Each row of a before or after table is a point. The points were changed in one or more steps. Then noise was added and the rows were shuffled. The steps act on how far a point lies along the listed directions, d1 being the first. What was done? A step turns or swaps two directions, mirrors them in a line or flattens them onto one, adds a multiple of one to another, or multiplies one. Angles are multiples of 10 degrees, from the lower direction toward the higher: turns from -170 to 170, lines from 10 to 170 but not 90. Use the fewest steps. Two steps may share a direction if one is a turn and the other turns, adds or multiplies; they go together, in the order done. Otherwise the lowest direction goes first.
In the rows, zero is written as 128.

Directions:
(1): [161 134  92]
(2): [ 92 138  97]
(3): [124  80 117]
Before (13 x 3)
[[125 143  93]
 [165 167 167]
 [ 96 127 136]
 [125 173 192]
 [126 107  94]
 [128 127 105]
 [126 149 106]
 [156 160 166]
 [127 141 138]
 [140 107 101]
 [126 170 160]
 [171 150 143]
 [150 137 129]]
After (13 x 3)
[[115 144 157]
 [135 191 102]
 [122 202  99]
 [102  94 130]
 [107 125 158]
 [113 119 143]
 [109 173 105]
 [107  91 143]
 [173 207 110]
 [155 122 141]
 [153 192 129]
 [112 145 121]
 [132 147 128]]
Steps: turn d1 and d2 by 140 degrees; multiply d3 by 1.3

Directions:
(1): [188 131 149 125 156 125]
(2): [135 174 107 124 119  82]
(3): [151 124 147 123  66 132]
(4): [125  81 135 125 129  78]
(5): [150 113  86 176 121 132]
(6): [114 143 170 178 130 117]
Before (11 x 6)
[[ 88 131 110 101 151 125]
 [150 147 121 133 158  77]
 [ 94 131 149  89 114 164]
 [123 111 129  85  92 160]
 [ 81 130 114  94 104 110]
 [121 135 124 163 162 150]
 [143 132  89 167 114 121]
 [ 84  83 122  83 151 159]
 [166 102  89 178  93 159]
 [110 141 134  58  98 184]
 [158 145  67 146 134 125]]
After (11 x 6)
[[143  78  98 162 137 122]
 [ 88 134 111 101  96 119]
 [153 145  75 136 139 123]
 [171 177 130 133 114 115]
 [105 152 113 104 114 155]
 [108  82 117  90 136 124]
 [132 133  98 156 124 111]
 [125 142 129 159 149 161]
 [ 85 106 133 100 145 139]
 [101 106 123  86 114 193]
 [ 87  90 112  69 164 126]]
Steps: swap d3 and d4; multiply d5 by 0.7

Directions:
(1): [155 141  85 129  82 106 100 145]
(2): [180 172 149 110 124 151 149 118]
(3): [137 145 152 176 145 142  95 168]
(4): [112 109 163 109  75 159 124 149]
Before (13 x 8)
[[137 129 143 131 106 140 128 145]
 [122 121 120 112 138 133 146 123]
 [124 127 120 147  91 123  95 168]
 [104 112 124 102 106 127 137 119]
 [150 132 151 136 101 143 114 155]
 [104 120 163 119 166 136 144 115]
 [ 96 106 151 125 145 136 136 136]
 [109 122 148 134 140 141 131 133]
 [114 131 127 134  83 145 101 162]
 [113 115 138 153 120 145 110 151]
 [122 124 115 122 111 123 134 126]
 [103 104 161 126 155 143 140 123]
 [118 133 135 106 110 132 140 122]]
After (13 x 8)
[[168 139 133 121  73 135 113 153]
 [149 132 135 122  90 134 127 142]
 [ 76 101 197 132 198 161 161 122]
 [105 108 130 117 153 136 149 121]
 [151 153  93 134  48 131  84 175]
 [123 125 102 130  99 113 119 135]
 [177 164  76 150  44 103  66 185]
 [ 61 101 229 122 237 169 187  91]
 [ 96 105 126 117 114 124 125 129]
 [130 132 144 152 126 150 115 149]
 [ 95 117 180 135 173 159 152 119]
 [ 69  91 223 131 222 174 175 102]
 [106 122 133 106 111 130 135 123]]
Steps: multiply d1 by 3; add 0.3 times d2 to d4; turn d2 and d3 by -40 degrees

Directions:
(1): [116  72  95  99 111 139 160 152 129]
(2): [117 159  86 152 160 156 166 127 104]
Before (14 x 9)
[[136  94 126 119 102 120 124 133 129]
 [141 152 123 149 145 134 137 114 121]
 [131 172 122 166 162 143 134 110 113]
 [132 106 122 119 112 136 123 143 137]
 [124  94 140 100 103 119 125 129 143]
 [132 116 117 115 127 129 137 131 121]
 [118 113 137 115 114 125 125 130 134]
 [122 157 116 155 148 136 142 127 113]
 [122 114 116 132 123 145 137 134 147]
 [125  97 147 115 112 112 119 140 134]
 [129 105 145 109 114 100 115 127 130]
 [123 104 141 111 112 115 128 139 132]
 [129 173 113 152 149 134 135 109 111]
 [113 147 115 151 145 149 135 127 105]]
After (14 x 9)
[[111 183  66 175 180 168 189 130  87]
 [114 192  56 170 180 169 186 116  84]
 [131 126 120 121 131 130 136 130 119]
 [138  73 190  84  73  88  78 123 167]
 [135  75 192  96  83  83  78 136 159]
 [140  75 188  85  81  69  73 125 153]
 [145  85 163 107  83  97  92 129 145]
 [123 127 116 139 127 146 136 131 145]
 [101 175  68 174 178 181 177 128  78]
 [134  88 176 100  91  93  96 136 152]
 [140 105 146 115 103 123 103 137 145]
 [126 104 162 107  99 111 103 128 147]
 [110 192  58 188 199 181 195 118  81]
 [131 163  86 162 165 157 171 115 106]]
Steps: multiply d1 by 0.4; multiply d2 by 3

Directions:
(1): [147 157 127 155 130 140 147  66 146 115 121 181]
(2): [112 124 142 100 126 147 141  70  87 171 119  98]
(3): [152 145 172 146 106 124  91 126 100  96  78 110]
(4): [102 104 123 163 166 164 146 115 139  84 120  86]
(5): [ 92 156 190 140 120  95 154 127 154 130 156 113]
Before (14 x 12)
[[104 130 130 157 139 138 146 100 122 124 128 126]
 [124 122 137 166 165 160 132 130 140  86 117  76]
 [179 157 119 183 109 100 123 155 141 101 128 215]
 [125 140 133 154 116 118 131 159 184 108 154 150]
 [150  99 125 115 117 140 121 128  88 143 109 119]
 [154 139 135 108 125 125  92 109  93 118  63 130]
 [148 127 132  99 111 143  78 125  58 122  66 107]
 [142 118  91 118 101 135 117 136  86 128 109 133]
 [ 88 109 149 146 140 146 162  84 109 118 128  82]
 [110 121 179 143 142 109  86 150 113  98 122  72]
 [140 173 187 164 116  79 144 141 182  91 149 179]
 [147 189 139 152 105  91 144 132 179 113 148 191]
 [155 189 160 169 105 107 125 154 164  92 113 171]
 [121 187 185 155  88  49 131 185 192 103 154 192]]
After (14 x 12)
[[112 131 128  90 121 135 122 158  85 168 117  63]
 [121 134 118 156 133 131 164  89 142 106 136 147]
 [107 133 126 149 129 131 134 107 114 141 131 128]
 [140 115 116 153 145 110  81 150 136  88 132 137]
 [122  98 135 106 117 123 118 160  54 179 124  63]
 [ 95 106 150  76 134 120 141 144 106 176 156  86]
 [ 93 108 134  99 118 133 126 161 137 152 153  79]
 [140 128 135 137 154 145 115 139 134 123 120  99]
 [173 148 116 145 116 148  92 126 101  80  65 169]
 [ 97 122 133  80 117 117 139 131  97 184 143  78]
 [168 122 129 151 119 135 129 124 117 104 102 162]
 [159 143 126 121 128 136  98 106 102 106  65 141]
 [ 69  97 135  75 122  94 136 183 117 178 160  85]
 [135 134 110 142 100 131 121 133 109 111 100 144]]
Steps: swap d1 and d2; flatten d3 and d5 onto the line at 140 degrees; multiply d4 by 0.4

Directions:
(1): [106 145 148 100 163 165 120 119 121 151 173  94 170 160]
(2): [128 137 137  91 150 109  97 108 157 100  68  86 146 113]
(3): [ 84 108 128 104 112 117  91 157 163 104 176 119  92 111]
(4): [166  87 145 112 101 112 101  84 103 165 142  97 101 130]
Before (14 x 14)
[[107 140 127 103 145 130 130 114 155 130 149  90 138 137]
 [146 124 135 101 109 109  82 120 125 159 128 106 111 112]
 [111 114 145 112 134 118 132 132 122 142 175 123 129 145]
 [131 164 117 169 123 148 190 166 127 103 115 183 144  94]
 [140 150 111 182 118 127 170 164  91 136 116 180 106 125]
 [162  85 140 119  90 116 101  87 116 153 139 103  98 122]
 [128 200  95 124 170 114 138 123 157  95  59 123 180 106]
 [194  80  94 137  84 111  82  91 119 149 125 119  97 116]
 [172 124 124 102 143 122 112  76  93 171 105  75 181 134]
 [123 119 158  60 122 159  98  96 105 182 181  85 152 172]
 [161 151 130 159 162 141 158  96 134  96  12 171 157 117]
 [208 122 128 131 113 107 115  66  95 135  27  92 141 128]
 [119 173 107 119 147 110 156 130 171  77  50 144 157 101]
 [122 113 147  98 127 168 105  99 105 182 204 110 136 151]]
After (14 x 14)
[[123 123  96 120 137 153  86 131 155 118 169 114 139 131]
 [ 92 101 144  92 126 124  73 125 185  80 119 129  93 102]
 [173 139 109 143 105 121 170 110  96 142  52 168 135 140]
 [136 127 131 139 136 111 170 127 107 143 125 149 131 137]
 [134 155 128 116 136 132 114 126 127 156 121 121 152 122]
 [146 120  92 118 112  86 118 128 134 116  83 124 140  88]
 [104 138 134  77 136 117 104 105 164 113 119  86 144 113]
 [123 129 138 122 125 146 130 123 133 132 139 120 133 140]
 [103 123 117  95 115 114  71 134 172  71 113  91 112 105]
 [132 155 112  93 138 100  97 104 153 109  97  97 141  96]
 [148 141 112 129 141 118 160  97 135 138  98 116 152 137]
 [ 87 118 124 139 102 117 113 178 125 133 191 152  61 117]
 [110 118 132 131  97 129 133 153 139 114 180 141  95  87]
 [161 121 108 170 110 132 161 118  98 150  92 187 118 121]]
Steps: add 0.5 times d2 to d3; turn d1 and d3 by -130 degrees; multiply d4 by 0

Directions:
(1): [ 80 152 106 136 115 152 140 170 111 149 199 117 120 127 142 186 130 113
 123 116]
(2): [176 102  59 126  88 125 103 137 136 125 135 156 130 119 119 140 169 151
  93  91]
(3): [107 132 112  72 137 125 159  93  91 162 112 164 144 115  95 147 163 134
 179 116]
(4): [135 160  99 138 125  99 102 133 174 132 113 134 146 125  97 144 121  40
 154 133]
Before (11 x 20)
[[130 119 173 108 164 112 146  67 138 127  82 125 151 134 111  82 122 151
  137 143]
 [101 144  57  67 130 123 147 106 116 189 122 180 130 102  86 170 182  95
  164 123]
 [156  99 164 114 129 122 130  82 121  83  83 150 123 136 137  62 114 186
  122 131]
 [115 152  97  72 157  90 139  80 147 154  78 183 150 104  38 160 157  70
  204 117]
 [143 143 117 117 131 106 136 106 158 141 105 118 135 108  96 112 116  73
  156 122]
 [179  93 175  94 139 108 114  81 130 107  74 127 115 130 120  54 109 191
  132 179]
 [127 161  63  98 114 108 146 126 144 158  90 158 176 118  54 159 148  32
  203 101]
 [149 102 181 123 132 143 143  96 113 121 100 137 125 129 127  78 126 184
  143 129]
 [ 59 146 173  96 142 142 179 108  88 132 123 134 143 139 117 151 121 142
  169 134]
 [103  93 184 127 141 159 168 115  91 118 140 114 127 153 154 100 112 193
  107 123]
 [188 115 144 147 133  92  96 104 157 102  57 125 126 133 115  95 107 115
  118 153]]
After (11 x 20)
[[170 116 118 138 118 108 107 120 133 118  97 133 122 128 119 129 127 134
  111 132]
 [118 137 187 135 142 137 142 111 130 130 115 122 131 132 121 101 104 122
  166 142]
 [158 114  62 104 117 110 112 116 150 130 115 178 130 107  73 159 172 131
  124  89]
 [135 132 169 103 141 111 119 107 136 124 111 116 119 130 116  96  95 135
  154 185]
 [111 137 174 122 138 125 139 100 125  98 111 135 126 138 135  94  94 135
  146 142]
 [ 87 162 146 122 130 117 142 121 141 119 110 133 154 141 102 152 111  76
  166 138]
 [179 105  31 115  75 131 129 147 131 133 115 161 154 119  90 142 176 131
  120  68]
 [165 122  80 119 104 117 125 121 152 138 125 130 128 104 105 122 141 109
  121  97]
 [ 78 139 199 134 164 136 163 113 125 125 123 102 144 155 129 111  82  98
  155 149]
 [122 141 143 124 151 109 131  94 159 133 108 121 155 132 105 115 119 104
  137 136]
 [128 114  75  96 121 136 134 120 118 161 130 162 111 110 122 140 171 150
  108 123]]
Steps: multiply d1 by 0.4; turn d2 and d4 by -70 degrees; multiply d3 by 0.4
